Every row gives one point. Each copy is the shape, with its points in the same order, turned, moved and blurred by noise. Some copies are also mirrored. Which?

Shape:
[[-48 -62]
 [ 55 -16]
 [-28  13]
 [ 30  37]
 [ -4 -19]
 [-37 -19]
 [ 45  22]]
Copy 1:
[[-62 -65]
 [-40  46]
 [  4 -27]
 [ 14  33]
 [-31 -10]
 [-24 -44]
 [ -2  43]]
Copy 1 is: mirrored
Copy 2:
[[ 39 -68]
 [ 38  45]
 [-19 -17]
 [-20  44]
 [ 16  -5]
 [  7 -41]
 [  0  51]]
Copy 2 is: only turned

Shape:
[[-54  26  -4]
 [ 28  -7 -44]
 [ 57 -24  16]
 [ 38 -18   7]
 [-63   9  23]
 [-39  41 -66]
 [ -1 -12 -11]
 [ 92   8 -23]
 [  0 -21 -12]]
Copy 1, 9 rows:
[[  4  31 -50]
 [ 57 -22  18]
 [ -4 -34  52]
 [  1 -16  41]
 [-28  18 -61]
 [ 73  30 -38]
 [ 16 -14 -12]
 [ 45 -17  91]
 [ 19 -28  -5]]
Copy 1 is: only turned
Copy 2:
[[ 45  22  -2]
 [-27 -28 -26]
 [-57 -35  36]
 [-27 -24  20]
 [ 64  14  30]
 [ 39  27 -64]
 [ -6 -22  -1]
 [-81  -7  -6]
 [  4 -22  -2]]
Copy 2 is: mirrored

Shape (11 x 6):
[[ 21 -41  20   1  14 -24]
 [ 46 -53  59  -2  26 -78]
 [ 24  17  47  32   6 -46]
 [-20   6 -22 -25 -60  26]
 [ 35  25  -3  19  11 -45]
 [ 26 -56   6  25  16 -10]
 [-20 -11   9   2 -21  22]
 [ 54 -12  51 -46  46 -25]
 [-32  10  19 -60  27 -21]
 [-32  64  -2  -8  16   1]
 [-45  37   9 -35 -26  57]]
Copy 1, 11 rows:
[[-21  -8 -53   5 -26 -35]
 [-27   2 -47 -44 -74 -70]
 [ 33  20  -6 -10 -43 -42]
 [  9   7 -48  25   7  74]
 [ 36  24 -44 -17  -5 -40]
 [-24 -17 -64  28 -17 -42]
 [-13   6 -28  35  -7  20]
 [-24 -32 -26 -64 -16 -52]
 [-45  37  -6 -35  14  12]
 [ 17  38   9   8  40  14]
 [ -8   1  15  21  29  73]]
Copy 1 is: only turned
Copy 2, 11 rows:
[[ -9 -56  -3  -4  33  29]
 [-28 -91  17 -23  95  43]
 [ -4 -17  14  27  83   0]
 [ 23   6  43  16 -39  14]
 [ 17  12  -8  -5  74  22]
 [  1 -65 -34   7  23  29]
 [ -5 -25  13  27 -20  16]
 [-53 -52  11 -56  62  -9]
 [-67  -3  51 -14   8  38]
 [-42  50  18  19  17   0]
 [-26  20  38  24 -55 -25]]
Copy 2 is: mirrored
